Each row is a point. Each copy is the shape, with its points in the same order, stretched, turned, moved and blurred by noise. Say if it was mirrored as well.

Shape (5 x 2)
[[-24   0]
 [-31 -12]
 [-30  26]
 [ 77  36]
 [-16  23]]
Copy 1 (5 x 2)
[[-10 -25]
 [ -9 -37]
 [-42 -16]
 [ 27  52]
 [-29  -4]]
Copy 1 is: only turned
Copy 2 (5 x 2)
[[-19  28]
 [-15  39]
 [-39  13]
 [ 33 -72]
 [-19   2]]
Copy 2 is: mirrored
Copy 3 (5 x 2)
[[  7  11]
 [ -1  20]
 [ 23  23]
 [ 20 -70]
 [ 19   2]]
Copy 3 is: only turned
Copy 4 (5 x 2)
[[ 16  30]
 [ 34  36]
 [ -9  48]
 [-58 -87]
 [-13  29]]
Copy 4 is: mirrored

Shape (8 x 4)
[[ -5 -25 -71  13]
 [-22  15  61  -2]
 [-18 -47  28 -20]
 [-23 -24 -54  11]
 [ 19 -37  40  11]
 [-40 -10 -11  10]
 [ 21   1 -49 -24]
 [-24 -21  36   4]]
Copy 1 (8 x 4)
[[-19 -13 -43  56]
 [  5  26  59 -36]
 [  8 -37  23 -20]
 [-27 -10 -21  45]
 [ 34 -21  36  -5]
 [-25   9  19  11]
 [-10 -12 -74  26]
 [  8   2  46 -11]]
Copy 1 is: only turned
Copy 2 (8 x 4)
[[-47  -2 -52 -77]
 [ 10 -31  57  66]
 [-49 -47  11  42]
 [-51   0 -28 -56]
 [-20 -36 -13  50]
 [-34  -6  12 -10]
 [-15 -34 -33 -64]
 [-27 -28  24  47]]
Copy 2 is: only turned

Shape (12 x 8)
[[-20   3   7  28   4  -4  83  11]
 [  5  18  -1 -41 -28  -1 -31  -2]
 [-31   4  21  17  -8  13 -21  14]
 [-31  19  12   8 -11  21 -21 -37]
 [ 17  24  15  23 -21  11 -17 -20]
 [ 11  10  17  25  -1  18 -27  15]
 [-25  21 -24   2 -15  19  43  -6]
 [ 25  -7  14  25 -11   5  -5  -4]
 [ 20  24  13 -21  35   0 -23 -11]
 [  3  35  14  24  -8   8 -21  12]
 [ 25   3 -26  -3 -17  27 -18 -10]
 [  8  -1 -68  16 -18 -32  46 -22]]
Copy 1 (12 x 8)
[[ 52  15  50  -2  11  57  63 -17]
 [-23  22 -16  -5 -37 -31 -15 -11]
 [ 10  -4 -29 -20 -13   6  29  25]
 [  8  -8 -46  21 -17  -8   9 -12]
 [ 22 -12  -6  30 -26  -7  -6  24]
 [ 18 -11  -5  -4  -6   2  -5  50]
 [ 51  18   9   3   8   3  30 -43]
 [ 15 -29  18   7 -13   7  -1  25]
 [-29  15  -7  28  17  11 -37  22]
 [ 21   7  -8  15 -12  -5  13  47]
 [ 19 -22   4   3   2 -28 -30  -9]
 [ 12 -20  60  44  15 -27  43 -45]]
Copy 1 is: only turned
Copy 2 (12 x 8)
[[ -2   3  21 -30  -3  28  95 -27]
 [ 35   1  -8  25 -22 -20 -35   6]
 [ -5   9  32 -10 -46  21   2  -3]
 [-16   2  17   0 -41  -5 -15 -37]
 [-19 -23   4  38 -21 -13 -17   0]
 [-11 -13  24  19 -29  21 -17  17]
 [ 16 -16  -8 -20 -37  13  52 -43]
 [-20  -9   6   9   0  -2  -6  19]
 [ 21   1  14  33  27   8 -42 -18]
 [ -4 -19  18  42 -44  12  -6  -1]
 [  4 -27 -24   3 -20   2 -28   4]
 [  2   4 -68  -8   2  20  62 -20]]
Copy 2 is: only turned
Copy 3 (12 x 8)
[[  4  76   1  -9  47  22  70  -6]
 [-31  -3 -26 -29 -31  -4 -18  -3]
 [ 23  11 -34   9  28  26 -10  12]
 [ 14   7 -25  -5  18  19 -11 -37]
 [  4  -7 -28  21 -11   5  12 -27]
 [ 20 -22 -25  32   6   8   5   9]
 [  7  48 -25 -33  19   3  44 -28]
 [ 11  -4  -9  28 -20   0  18  -3]
 [-30 -40  18 -12   1  -5 -18   5]
 [  6 -14 -36  21  21   8   9   0]
 [ 18 -18 -22  -5 -40 -28   7 -20]
 [-12  73   3 -21  -4 -50  37 -30]]
Copy 3 is: mirrored

Shape (15 x 11)
[[ -5  18   9  20   5  51  20  16   1 -13  10]
 [  3 -10  19  18  -6   0 -12   4  43 -15  14]
 [-95  -4   9  16 -23  -8  16 -10   5 -27 -17]
 [  2 -18  -3   7 -10  14  -5  -2  -3 -30  14]
 [  6  40  -3   7 -18 -18  44  11  16 -13 -21]
 [ -5  16  -8 -12 -30 -16  -8   4  18  10 -23]
 [ -8 -16  -2  -6 -17 -14  11   8  18 -23  -8]
 [ 10 -18  -1 -32 -19 -10  -7  18  50  16 -77]
 [  1   0   2  19  -5 -18  -4 -16 -10 -22 -55]
 [-14   4  -3  -7  24 -14  -8   8  -7 -32  -5]
 [ -3 -21  15  -2  -6 -10   4   2  20  20   9]
 [-62 -26  -3  20  -8 -12   9  16  -2 -13  14]
 [  4  -4  64   7 -24  11  -4  15  -1  -9   9]
 [ -3 -22  32   8  -7  -1  14 -84  -8 -26  12]
 [  8  12  -4 -14   0  -1   1  17  -2  -7   3]]
Copy 1 (15 x 11)
[[ -2  37 -22 -17  38  15  -3 -11 -11  -5  -7]
 [ -2  37  -4  29   9  -3 -26   1  13  -3 -10]
 [ 12  47  -5 -22 -58 -13   1 -41 -14 -32  22]
 [ 13  13 -15   2  18 -21 -12   8  -3 -13   3]
 [-17  38   5 -19  -1  30   6  31   8  40  21]
 [  3  25  10   6 -16  21   1  23  28  -4  -4]
 [ -8  17   8 -12  -2  -7  -9  12  10  -1   2]
 [-34  19  14 -12   0   7 -20  10  71   2 -30]
 [ 11 -10 -31  -8 -20  -3  -6  12  12  15   0]
 [  5  11  -8  -6 -20 -30  20  23 -19 -14 -29]
 [  0  17  19  14  13   3 -12 -20   8   1   8]
 [  0  11  -4   5 -27 -21  12 -31 -18 -38  24]
 [-11  26  -9 -10  11  38 -40 -25 -39  -9 -20]
 [ 60  29   6 -15  -3 -33 -43 -20 -19  25  17]
 [ -4  16   4  -4  10   7   7  26  -3  -7 -19]]
Copy 1 is: mirrored
Copy 2 (15 x 11)
[[ 17  -7 -18 -24  39   4  26  23 -16 -10  28]
 [ 47  18  16   9   8 -11  38 -29 -18  -5   2]
 [ 11 -36 -33 -36 -55  29  25 -35 -11 -30 -15]
 [ 27 -21   4  13  -1 -10  -9 -11 -24  -2  13]
 [ 13 -11  17 -46  -4  -7  36  13  44   1 -14]
 [ -8  17   9  -6 -24   5  22  -5  31 -25 -14]
 [ 27 -18  22  -2  -9  -2   5 -16  13 -16  -7]
 [ 23  22  16  29  -4   9  39  20  77 -53 -36]
 [ 18 -31  -7  20 -27   0   7  18  28   4 -43]
 [ -7 -29  -2   8  11 -21   7 -30  17  -3 -27]
 [ 26  19  11   1  14  24  -1 -30   7  -7 -10]
 [  1 -34   4 -11 -10  40   1 -50 -24 -27   2]
 [ 45   5   1 -14  18   4  11  12 -37 -10 -28]
 [ 69  -7 -41  -4 -51 -14 -38 -20 -35  46  -7]
 [ -8  -4  10  -5  18  -6   1  -6  14 -12  -8]]
Copy 2 is: only turned

Shape (15 x 12)
[[ 10  28  52 -15  16 -30   3  27 -10   0  -6  19]
 [ -4  -9  28   0  22 -20  12 -26 -19 -44   6  11]
 [-23 -43 -22 -19  16 -14  19  -2  35 -15 -24 -10]
 [ -4   5 -42  32  29  20 -28 -55  -4  15   6 -28]
 [ 13  29  26  20 -23  25  17   9 -43   5 -44 -44]
 [ 15  29 -25  36 -24   1  10 -21 -43  16  13   3]
 [  5 -45  31  16 -33  35 -31 -20 -15  16 -39  10]
 [ 69  32  -8 -21  22 -25 -14  -8 -17 -34  39  -6]
 [-11  35  -5  59 -28  25 -39  20 -10  -1  -5 -32]
 [ -9 -21  36  22  15  27 -38  25 -61  -5 -45  37]
 [ 33  -6 -14  42 -11  26  26   6  14   8  13 -37]
 [ -3  -6  21  19  18 -23   0  -5  -7   0  20 -41]
 [ 41  -1  26  61  12  -8  50 -29  30 -21   8 -40]
 [  2 -12  11 -38  23  24  13 -53  17  -6  39  20]
 [ -8 -52 -15   7 -12  -7  60  24   6 -12  23  -1]]
Copy 1 (15 x 12)
[[ 11  -2 -33  70 -39 -15 -13   5 -20  10  32  17]
 [ -8  25  12  42 -13 -16   1 -40 -25 -18   4  14]
 [-27 -15  60 -26  22  40  19  27 -38 -28   6 -15]
 [  8 -24 -12 -34  57  56   5 -79 -12  -1 -42  11]
 [ 57  58 -17 -15 -16 -14 -86  -5  -7  21 -25   4]
 [  8  21 -28  -7  23 -16 -54 -57  45  -8 -19  26]
 [ 46  30 -32 -20  -7  22  -8 -16   0 -32 -48 -63]
 [-30 -26  -7  64 -16 -64 -15 -44   7  65 -36  18]
 [ 95  17  -2  20  38  25 -29  -8  21   0 -50  28]
 [ 59  29 -39  24 -73  59 -27 -31  30 -25 -32 -50]
 [ 44 -22   5 -41  24 -42 -23   3  10 -18 -50  41]
 [  2  -3   5  24  15   8  -7 -14 -36 -20 -44  52]
 [ 53 -17   1  -5  52 -90 -14 -33 -38 -36 -12  66]
 [-40  -6 -18  -9  -8  -7  50 -28 -21   3  15  15]
 [-21   1  58 -39  -4 -23  -7  42  22 -62 -19  38]]
Copy 1 is: mirrored
Copy 2 (15 x 12)
[[  2   2  64   7   2  24 -43  10  27   7  16   5]
 [-11 -11  15  -6  -8  18 -46   0  50 -20 -11 -12]
 [-21   9 -18  -5   1   2  33 -31  49   4 -51   4]
 [ 20  -4 -47  -9  34 -12 -26  -3 -39  14 -21 -15]
 [-15  22 -12 -44  33  16 -22  67  -9  38  45 -35]
 [ 36   5 -33   1   4  34 -40  66 -37   8   3   1]
 [-70  45 -10 -22   5  -3   1  -1 -13 -19   6  15]
 [ 54 -11  48  -5 -14  15 -52  -4 -22  -1  18 -65]
 [ 39  39 -27 -16  37 -33 -31  74 -23  -4  51 -21]
 [-33   5  40 -61  15  -8 -23  36 -12 -49   0  38]
 [ -3  36 -20  16  10 -20 -11  47 -12  35 -20 -45]
 [ 13  21  -2  -3  -3 -15 -53  11  28  29   9 -18]
 [-26  50 -15  35  23  -3 -55  30  38  36 -33 -66]
 [-33 -52   5  43 -22  15  -5 -39  15   8 -21 -17]
 [ -7  11 -14  13 -46   0  14  34  50   8 -57   7]]
Copy 2 is: mirrored
